Each wall is flat, endless, passes through zero and stands at right angles to its row. A trip goes straight from one point to another. Which walls does it cross, in order?
(in the rows, 128 means zero)

Walls:
(1): 197	139
(2): 131	110
(3): 217	154
(4): 178	89
(5): 110	113
(6): 225	143
(7): 182	155
(8): 105	145
(9): 169	185
Trips:
183	170 to 159	151 -> none
46	104 to 69	115 -> none
126	99 to 79	94 -> 8, 4

Walls:
(1): 88	172	154	169	198	164
(2): 202	152	163	171	100	98
(3): 111	172	145	124	121	49
(4): 105	108	140	64	151	118
(5): 176	221	127	137	135	147
(6): 203	84	103	95	87	33
(7): 149	165	169	137	212	150
(8): 110	76	105	113	125	146
(9): 224	95	142	24	91	128
Trips:
131	116	104	141	146	146 to 88	131	37	126	159	72 -> 7, 6, 4, 3, 1
96	98	144	98	80	109 to 143	111	149	115	102	151 -> 3, 2
66	177	129	161	134	148 to 249	105	179	128	171	145 -> 2, 3, 9, 6, 1
178	130	166	109	117	178 to 139	84	127	104	154	127 -> 4, 8, 6, 5, 2

Walls:
(1): 141	124	138	174	151	138	140	165	146	72	101
(2): 155	171	52	101	60	123	81	144	91	157	79
(3): 175	108	122	110	172	61	142	116	140	147	144
(4): 122	146	97	140	125	107	157	168	178	157	139
(5): 152	165	131	77	78	116	157	159	157	136	145
(6): 100	118	119	168	92	90	122	157	249	157	119
(7): 143	121	95	141	146	177	101	133	111	116	133
(8): 179	107	164	116	184	123	117	111	184	89	78
(9): 66	94	160	177	115	91	148	163	96	114	144
(10): 170	124	95	117	73	81	103	149	119	80	139
(11): 157	130	145	134	161	117	124	130	109	125	112
(12): 190	110	113	141	201	93	145	116	114	128	120
Trips:
106	78	213	109	143	90	144	108	168	130	67 to 117	168	223	170	182	57	126	91	110	90	140 -> 6
151	166	158	133	132	116	169	187	181	110	96 to 113	98	107	131	140	72	127	159	161	109	137 -> 9, 11

Walls:
(1): 172	158	111	138	123	51	132	194	97	117	83	93	101	135	102	135	122	149
(2): 92	161	140	151	144	151	142	118	86	107	91	145	177	121	125	109	37	120
(3): 111	153	130	136	177	144	126	150	183	163	178	101	91	102	194	122	136	123
(4): 142	113	156	87	177	106	114	142	146	127	99	122	130	118	136	114	113	203
(5): 139	94	120	127	159	111	110	158	117	154	139	150	100	63	158	115	149	112
(6): 136	124	127	81	102	106	174	134	162	103	117	188	68	116	168	157	128	138
Trips:
98	142	108	190	137	83	149	160	171	151	81	91	151	108	121	166	48	147 to 123	126	135	110	167	143	105	72	159	95	70	172	125	148	130	120	153	61 -> 3, 6, 1, 4
182	136	154	105	126	104	100	126	81	151	128	183	155	121	124	102	92	161 to 161	176	104	104	139	133	163	61	117	159	98	131	161	117	79	90	75	172 -> 5
140	156	156	116	103	86	122	66	137	116	146	133	136	108	182	108	103	172 to 108	124	162	112	169	152	104	69	140	152	107	117	106	114	103	127	167	97 -> 2, 5, 6
112	192	110	89	66	165	191	118	83	110	95	130	168	148	140	137	134	155 to 140	134	88	83	156	99	147	96	89	154	166	151	139	66	90	77	119	62 -> 1, 5, 6
71	118	129	146	106	113	138	161	97	91	201	63	148	102	115	159	99	96 to 40	146	103	125	73	141	173	135	147	154	140	147	105	172	174	166	114	180 -> 1, 6
134	129	124	167	115	109	97	120	93	141	149	146	125	157	123	110	67	118 to 126	97	132	155	68	166	151	133	147	167	88	110	153	76	120	155	109	141 -> 1
116	122	140	62	74	149	127	114	150	79	156	126	105	141	107	161	115	125 to 108	182	140	174	81	172	147	100	147	108	88	146	168	144	139	104	89	160 -> 2, 6
101	7	38	126	143	89	137	157	46	148	118	139	113	85	216	97	120	99 to 139	170	124	103	195	147	111	124	61	179	153	177	162	134	96	182	138	96 -> 2, 1, 6, 3
168	152	96	147	102	141	115	167	202	102	125	86	118	136	117	80	89	114 to 141	176	165	92	118	127	73	110	116	172	121	100	110	91	140	94	109	128 -> 4, 2, 5
